Rows are points. Each copy is the shape, with its points in the same order, turned, moved and blurred by noise. Say if it was mirrored as well.

Shape:
[[3,-49,-43],
[-33,20,-27],
[45,40,61],
[-12,-30,-45],
[41,-30,-32],
[48,-34,-11],
[5,56,39],
[-6,-14,26]]
Copy 1:
[[-67,2,43],
[-12,56,-2],
[46,-49,-31],
[-54,24,35],
[-36,-25,50],
[-28,-44,35],
[41,-9,-32],
[-26,-19,-27]]
Copy 1 is: mirrored
Copy 2:
[[-67,-3,-12],
[-21,12,54],
[65,45,-18],
[-60,-3,13],
[-34,-13,-31],
[-24,0,-47],
[52,41,26],
[-15,54,-1]]
Copy 2 is: mirrored

Shape:
[[0,5,18,-31,-13,21],
[39,-31,-33,-1,16,62],
[-15,23,14,3,18,-17],
[-22,48,-7,-10,6,66],
[39,-33,74,68,-6,29],
[-55,34,-60,14,18,-24],
[17,56,2,-3,22,6],
[59,-44,40,52,-34,28],
[-46,2,-3,-42,74,-20]]
Copy 1:
[[25,-19,-26,31,-3,-15],
[75,15,13,25,30,-45],
[6,-18,-14,-18,-4,24],
[48,5,-67,35,40,23],
[99,27,8,-32,-70,-5],
[-17,-3,27,7,62,54],
[16,5,-47,-34,19,-6],
[77,47,23,7,-67,-36],
[18,-87,-3,-20,43,24]]
Copy 1 is: only turned
Copy 2:
[[-21,-19,33,-1,21,3],
[9,-29,-34,26,58,-5],
[-9,4,22,14,-35,5],
[40,-31,46,21,20,32],
[-35,-80,-60,-34,-26,44],
[56,51,27,28,-29,-21],
[-13,5,26,45,-6,38],
[-31,-48,-61,-52,13,35],
[0,-7,46,71,-38,-53]]
Copy 2 is: mirrored

Shape:
[[-25,61,71,2,1,48,-27,6],
[82,-41,23,31,-27,56,4,-17],
[33,-10,-21,-29,-20,-42,22,63],
[16,-23,2,47,-21,26,-21,-7],
[33,-34,-41,-29,32,-74,36,32],
[-95,27,35,-7,28,24,-26,10],
[-41,8,-3,-31,12,-14,65,20],
[-10,19,13,-56,-70,-68,-13,33],
[-66,47,0,19,-1,32,6,10],
[-44,-1,-9,-37,22,17,2,-4],
[-29,-26,15,-15,20,-39,51,-14],
[4,26,53,62,-8,30,-20,-6],
[38,-4,-56,-35,-19,-65,42,-5],
[39,35,-15,-54,-21,-74,-7,14]]
Copy 1:
[[28,28,-17,-6,-24,78,-24,48],
[-66,-67,15,26,-29,27,-33,-12],
[-37,-38,-37,18,77,-8,45,32],
[-14,-28,11,47,-8,7,-37,8],
[-30,-24,-26,32,80,-35,75,-35],
[45,88,-12,-6,8,23,-26,32],
[1,27,5,-31,36,-21,46,29],
[32,-45,-95,3,56,-26,13,59],
[44,37,30,-3,13,17,-12,50],
[13,31,-10,-20,39,1,-13,-8],
[-1,21,-16,-10,2,-42,51,-14],
[13,-6,10,44,-45,55,-16,42],
[-1,-70,-18,-2,71,-39,58,-22],
[23,-57,-67,7,78,10,50,7]]
Copy 1 is: mirrored
Copy 2:
[[15,29,77,-19,-44,-38,-46,42],
[-23,73,-42,55,9,-18,-18,61],
[3,6,-18,5,15,-18,58,-44],
[7,13,-19,30,25,-24,-43,41],
[-29,-10,-47,-15,26,30,38,-66],
[23,-44,76,-51,-18,4,-42,39],
[25,-3,37,-19,-1,58,26,-21],
[-10,-35,55,42,-3,-43,46,-54],
[65,-12,51,-14,-15,9,-42,18],
[7,-35,20,-16,-30,31,-5,22],
[-24,-7,30,-3,28,62,1,-16],
[11,46,33,9,15,-36,-72,35],
[-10,-10,-34,47,-4,30,28,-76],
[-26,-13,3,28,-30,-26,23,-84]]
Copy 2 is: mirrored

Shape:
[[-4,18,13,34,9,-1,-24,36,10,-10,47],
[-3,-41,-54,33,25,-18,-38,-27,0,63,2],
[28,-58,-4,36,-33,-9,21,37,-37,0,-36],
[26,5,25,36,28,52,16,-15,3,-14,-57],
[65,61,2,-2,-4,-56,-55,-37,64,37,-48],
[58,17,-67,-41,16,25,31,-29,9,-16,33],
[13,-28,26,1,-49,46,70,-32,63,11,-29],
[-15,44,-70,-29,8,-35,12,11,38,-67,55],
[-56,-17,26,41,11,-3,51,-21,-1,-10,27],
[6,21,-8,3,-44,31,-52,-12,-60,-26,57],
[39,7,-33,28,-14,-33,3,75,21,-46,28],
[24,-17,5,-28,87,-22,28,89,-25,-62,37],
[22,23,-31,5,-2,7,56,-24,-9,11,38],
[-31,33,-30,-4,12,1,-18,34,-43,25,23]]
Copy 1:
[[7,-6,26,-23,17,-17,19,47,16,-33,-22],
[61,-2,-17,21,-7,29,58,43,-29,36,14],
[-8,45,28,-53,-53,52,33,-30,-3,-11,13],
[-29,13,-5,-14,-17,-28,75,-36,-5,-33,61],
[-13,-36,-4,85,62,54,2,-9,22,-5,36],
[-3,-21,-60,24,-74,-21,-30,27,5,-24,37],
[-71,51,41,16,-29,-26,3,3,-51,12,86],
[-43,-29,-58,16,-27,-37,-43,48,26,9,-53],
[-23,9,26,-51,-16,-53,15,12,-84,16,-14],
[54,42,22,16,-28,-48,-13,-13,19,-51,-41],
[-38,-11,2,-32,-34,39,-3,42,50,-25,-34],
[-17,-42,-57,-129,-17,1,-14,11,35,-47,-3],
[-8,-22,-13,10,-50,-16,-21,23,-54,-41,16],
[30,27,-49,-9,11,10,10,32,-22,-50,-35]]
Copy 1 is: mirrored
Copy 2:
[[-6,8,-20,-8,29,50,8,10,4,29,-34],
[-11,39,-10,-10,-21,-58,-25,-28,27,16,-94],
[-9,54,9,-46,-44,1,-28,36,25,16,15],
[4,12,68,9,-14,-17,41,-15,45,9,19],
[14,49,24,98,54,-12,-56,-51,10,-52,-12],
[26,-33,47,61,-52,16,-18,6,-41,25,-66],
[57,-20,80,-53,-34,3,1,-43,-12,-55,16],
[45,-27,-25,60,-2,46,1,69,-22,-14,-75],
[-10,-34,-1,-54,-21,28,33,15,48,-24,-44],
[-2,-37,-48,28,-20,7,-20,1,0,76,12],
[35,54,-2,11,6,63,-21,68,-15,21,-37],
[-54,47,16,21,-33,97,65,71,-39,25,-43],
[4,-47,33,9,-39,29,-40,9,13,15,-53],
[-51,-14,-9,-3,14,-16,-16,39,-17,36,-43]]
Copy 2 is: only turned
Copy 3:
[[16,45,10,-19,-8,16,41,-33,-13,-43,-10],
[94,-20,48,23,-45,-31,33,19,-27,-10,-36],
[15,21,28,-38,-64,-42,-18,39,32,-10,37],
[12,9,5,-27,29,-64,-6,-33,23,30,3],
[18,-38,-52,106,-9,-27,30,-46,-27,-9,18],
[-32,-2,34,47,11,-32,32,19,38,2,-78],
[-48,-20,87,6,22,-30,-40,-18,-5,20,31],
[-8,78,18,65,37,47,36,37,1,-27,-44],
[31,32,61,-23,14,35,-57,-23,10,-16,-24],
[10,-17,4,-35,7,18,60,11,48,-83,-37],
[-10,90,4,23,-20,-18,36,22,-6,-49,5],
[-18,117,-40,-47,-31,6,3,29,-19,13,-69],
[-6,20,59,30,-17,4,-1,-11,51,-16,-48],
[40,19,6,-7,-29,49,61,4,35,2,-31]]
Copy 3 is: only turned
Copy 4:
[[-29,44,17,20,24,9,-37,4,0,26,30],
[18,2,54,-27,15,25,-14,-43,86,41,-23],
[33,-22,19,35,-25,71,7,-6,-17,46,-30],
[10,48,-45,39,-55,22,-10,-37,19,-1,-41],
[-39,1,-25,-35,-10,-50,-53,39,64,25,-95],
[47,29,35,-13,-8,-78,32,-22,-2,-9,-21],
[14,-13,-49,44,-80,-28,50,-14,35,58,2],
[-34,2,22,-18,59,-78,14,-47,-44,16,8],
[0,19,-23,66,39,13,31,-38,29,47,33],
[-31,81,51,-11,16,24,51,34,-6,0,-5],
[-17,-1,43,7,11,-13,-43,1,-69,47,-1],
[37,-7,24,46,43,-1,-55,-29,-68,-59,36],
[45,37,-2,11,24,-39,34,-6,9,41,-4],
[9,37,11,-47,51,33,2,-9,4,6,18]]
Copy 4 is: only turned
